Every row gives one point. A path goes straight from each point to the next, and from the last back to the first. The post is the endless flat space through its rows: a point in 2 columns, a line in 3, a plane in 4, and so on, so that a path can go around it. Count how often the path circles the post. Going back the other way cancels.
(in the rows, 128 means zero)

Post (2 x 3):
[[135 131 181]
 [122 121  94]]
Path:
[[134 139 111]
 [118 127  40]
 [119 137  57]
 [170 138 217]
 [143 100 118]
 [118 120 209]
 [ 81 166 110]
 [119 166 134]
 [165 131 195]
 [143  95 147]
 [ 94 118 131]
 [ 74 144 100]
 [138 163 133]
 [144 125 122]
 [134  69 118]
 [117 116 157]
 [100 176 166]
 [149 167 207]
 [163 126 179]
 [160 131  80]
 [128 149 111]
 [114 147 249]
 [102 108 140]
 [141 100 137]
 [173 108 120]
 [118  82  63]
 [107 119 100]
 [112 154 143]]
Times around: 3

Post (7 x 8):
[[127 151 105 102  78 119 193 165]
 [152 114 212  70  95 135 117 121]
 [ 79 114 166 143 114 164 119  85]
 [131 138 158 112 106 127  96 164]
 [109 146 114 215  83 138  98 117]
 [124 153  73  90 131 108 193 141]
 [132 151  97 158 129 185  91 147]]
Path (31 x 8):
[[ 92  75 200 103 104 225 117  75]
 [116 123 179  92  46 151 118 121]
 [120 174 143 143  94 240  90 151]
 [ 85 175 161 122  96 170 144 183]
 [100 125 203  81  84 230 111 145]
 [ 91 112 158 141  68 166 142  72]
 [192 103 164  78 125 202  92 148]
 [ 88 113 191 226  70 135  95 108]
 [176 138 185  52  94 132 172 129]
 [112 166 182 160  32 128  69 224]
 [ 87 153  84 136  75 180 122 159]
 [174 121 129 150  61 137 100 146]
 [ 61 104 128 140 150 158 134 109]
 [209 155 108  50 174 149 135 209]
 [114 116 120 151  55 110 186 136]
 [ 64 134  68 149 122  86 132 119]
 [ 42 141  95 187  92 143  77 155]
 [100 117 143 148  72 114 144 128]
 [144 136 122  80 131  94 151 192]
 [190 171 118 124 160 205  95 164]
 [ 90 171  91 128 141 139 110 194]
 [ 48 149  98 111 119 199 139 155]
 [ 98 138  96 138  90 129 113 182]
 [122 101 138 145  98 130  79 176]
 [107 161  91 243  87 181  94 178]
 [103 165 143 209  93 176  88 123]
 [ 44 169  85 214  69 100 152  90]
 [147 127 122 117  39 146 186  77]
 [134  91 223 130  81 158  54 110]
 [146 130 108 142 116  76 175 145]
 [118 122  70 147 153  67 138 149]]
Times around: 3

Post (10 x 11):
[[122 101 134  91 146 166 132 128  98 141 143]
 [143 117  94 109 139 144  85 103  66 115 141]
 [151 145 127 163 156 126 126 106 151 116 106]
 [148 125 142 125 102 116 149 136 111 127 120]
 [ 92 127 182 136 100 110 110 171 132 168 163]
 [155 150 107  87 132 145 119 104 123 135 131]
 [116 122 170 118 108 126 105 169 130 117 123]
 [106  98 133 125  95 143  93 137 159 121 142]
 [ 87 133  55 124 221 112 131  92 124 100 154]
 [136 142 126 152 102 159 126 154 162 118 146]]
Path (24 x 11):
[[ 79 151  91 121 159 174 127 121 171 159 196]
 [150 129 124 129 169 166 135  67 182 185 107]
 [133  72 178 168 118 127 132 176 101 127 106]
 [156 155 106 178 144 194 143  63 170 200 126]
 [113  98 192 117  82 151 174 156  88 132 127]
 [ 86 145 141  80 151  57  54 129 106 116 139]
 [139 101 103  88 140 110 122 133 107  92 120]
 [128 172 118 120 177 132 122 124 123 142 121]
 [137 149 123 158 113  69 160 125 126 156 103]
 [122 109 136 147 148 179 147 171 120 122 158]
 [163 152 100 130 193 151 158  96 154 153 135]
 [211 172 107 139 136  77 128 101  72 130  45]
 [ 65 113 163  74 140 156 131 183  92 126 127]
 [ 43 139 133 105 157 130 130 166 167 135 208]
 [163 188  98 125 163 139 157  89 171 178 172]
 [101 134 107 142 249 125  67 117  85 151 155]
 [135 159  66 127 141 203  66 117 118 131 141]
 [113 148  87 107 121 161 172  92 150 126 162]
 [147 108 166 115 116 187 115 140 168  84 125]
 [110 118 181 108 116 127 151 148 148 143 125]
 [ 95  85  75 118 128 188 116 114 115  93 130]
 [161 171 141 112 128  90 115 142 160 156 102]
 [147 115 115 112  76 135 147 149 146 124 163]
 [148  98 189 180  52  64  22 119  37 136 134]]
Times around: 1
